Every row gives one point. Each copy is the shape, with its points in the same order, stretched, turned, moved and blurred by noise. Is it also mirrored, or only turned?

Shape, 6 rows:
[[ 4.5 -4.5]
 [-0.9  2.9]
 [-3.5 -3.1]
 [ 0.1  3.6]
 [ 3.0 -1.2]
 [-1.0 -2.6]]
Copy 1:
[[ 5.8 -3.5]
 [-1.4  2.3]
 [-3.0 -4.8]
 [-0.4  2.9]
 [ 3.5 -1.7]
 [-0.4 -3.5]]
Copy 1 is: only turned
Copy 2:
[[-4.0 -8.1]
 [ 1.6  1.4]
 [-6.4  1.3]
 [ 3.7  0.8]
 [-1.0 -4.5]
 [-4.0 -0.6]]
Copy 2 is: only turned
Copy 3, 6 rows:
[[ 0.3 -6.0]
 [-2.2  2.7]
 [ 3.8  0.8]
 [-4.6  2.1]
 [-1.4 -2.9]
 [ 1.5 -0.9]]
Copy 3 is: mirrored

Shape, 8 rows:
[[-1.1  1.8 -3.4]
 [ 0.2 -5.5  0.5]
 [ 4.8  1.5 -0.2]
 [-3.7 -1.1 -6.5]
 [-4.8 -1.7  3.4]
 [ 6.1  0.5 -1.8]
 [ 0.6  0.3 -1.4]
 [-2.3  2.5  0.7]]
Copy 1, 8 rows:
[[-1.2  0.9 -2.9]
 [ 5.5  0.7  2.2]
 [-0.9 -5.1  0.9]
 [ 2.9  3.9 -7.0]
 [ 1.8  4.3  6.4]
 [-0.3 -5.3 -1.8]
 [-0.3 -0.7 -0.4]
 [-1.9  1.7  2.6]]
Copy 1 is: mirrored
Copy 2, 8 rows:
[[-0.8  4.5 -3.3]
 [-3.9 -1.0 -0.3]
 [ 4.6 -0.8 -2.1]
 [-6.0  5.9 -5.5]
 [-3.9  3.5  4.1]
 [ 4.1 -1.7 -4.2]
 [-0.1  2.2 -1.8]
 [ 0.2  4.4  0.6]]
Copy 2 is: only turned
Copy 3 (8 x 3):
[[-0.8  3.9  0.7]
 [ 1.1 -2.3 -5.8]
 [ 4.8 -0.7  1.2]
 [-2.4  6.9 -2.9]
 [-4.2 -4.1 -1.6]
 [ 5.6  1.1  0.3]
 [ 1.9  0.9 -0.1]
 [-1.9 -0.3  2.4]]
Copy 3 is: only turned
Copy 4 (8 x 3):
[[ 1.5 -3.4  2.8]
 [-4.0 -1.1 -5.0]
 [ 3.9  1.7 -0.9]
 [-0.7 -8.3  2.1]
 [-7.2 -0.7  1.1]
 [ 5.6  1.8 -2.9]
 [ 0.5 -1.3  1.0]
 [-1.3 -0.7  4.7]]
Copy 4 is: mirrored

Shape, 7 rows:
[[ 2.3  3.7 -0.7]
 [ 2.5 -0.7 -0.5]
 [-5.6 -4.3  1.5]
 [ 1.1  2.2  3.6]
 [ 2.8  1.0 -0.8]
 [ 4.6  3.5 -1.4]
 [ 3.9 -3.1  3.9]]
Copy 1:
[[-1.7  3.1  3.3]
 [ 1.1 -0.3  2.3]
 [ 1.4 -5.8 -6.3]
 [-3.3 -1.0  1.8]
 [ 0.3  1.3  2.6]
 [-1.1  3.8  5.4]
 [ 0.8 -5.1  3.4]]
Copy 1 is: only turned
Copy 2, 7 rows:
[[-1.6  4.2 -2.6]
 [ 2.3  0.9 -1.1]
 [-1.4 -8.1  0.9]
 [-0.9  0.5 -6.2]
 [ 1.1  2.7 -1.3]
 [ 0.5  6.2 -2.5]
 [ 6.5 -2.7 -4.8]]
Copy 2 is: mirrored

Shape (8 x 4):
[[-2.3 -3.4 -7.3  0.1]
 [ 2.9  1.1 -8.7 -3.2]
 [ 0.6 -1.2  0.6  3.0]
 [-1.9  2.9  2.3  0.5]
 [-0.1 -1.2  1.8  0.0]
 [-0.5  1.4  2.2 -2.1]
 [ 1.8 -5.6  0.7 -2.1]
 [ 4.3  3.3  2.3  2.6]]
Copy 1, 8 rows:
[[-2.2 10.0  1.1 -3.4]
 [-3.5  9.1 -0.7  6.4]
 [-0.6 -1.9  3.9 -2.3]
 [-5.0 -3.6  0.0 -2.8]
 [-0.8 -2.5 -0.7 -2.4]
 [-3.1 -2.9 -3.3 -1.1]
 [ 3.2 -0.9 -3.7 -1.4]
 [-2.5 -6.0  4.2  3.9]]
Copy 1 is: mirrored
Copy 2 (8 x 4):
[[ 0.2 -7.7 -1.5  1.1]
 [-3.1 -4.9 -3.4  6.2]
 [ 0.1 -2.0  3.4 -0.4]
 [ 2.5  1.6  0.7 -1.4]
 [-0.9 -0.6  1.3 -2.0]
 [-0.3  1.4 -0.4 -1.7]
 [-4.8 -3.1  0.9 -2.6]
 [-1.0  2.2  3.7  2.8]]
Copy 2 is: mirrored
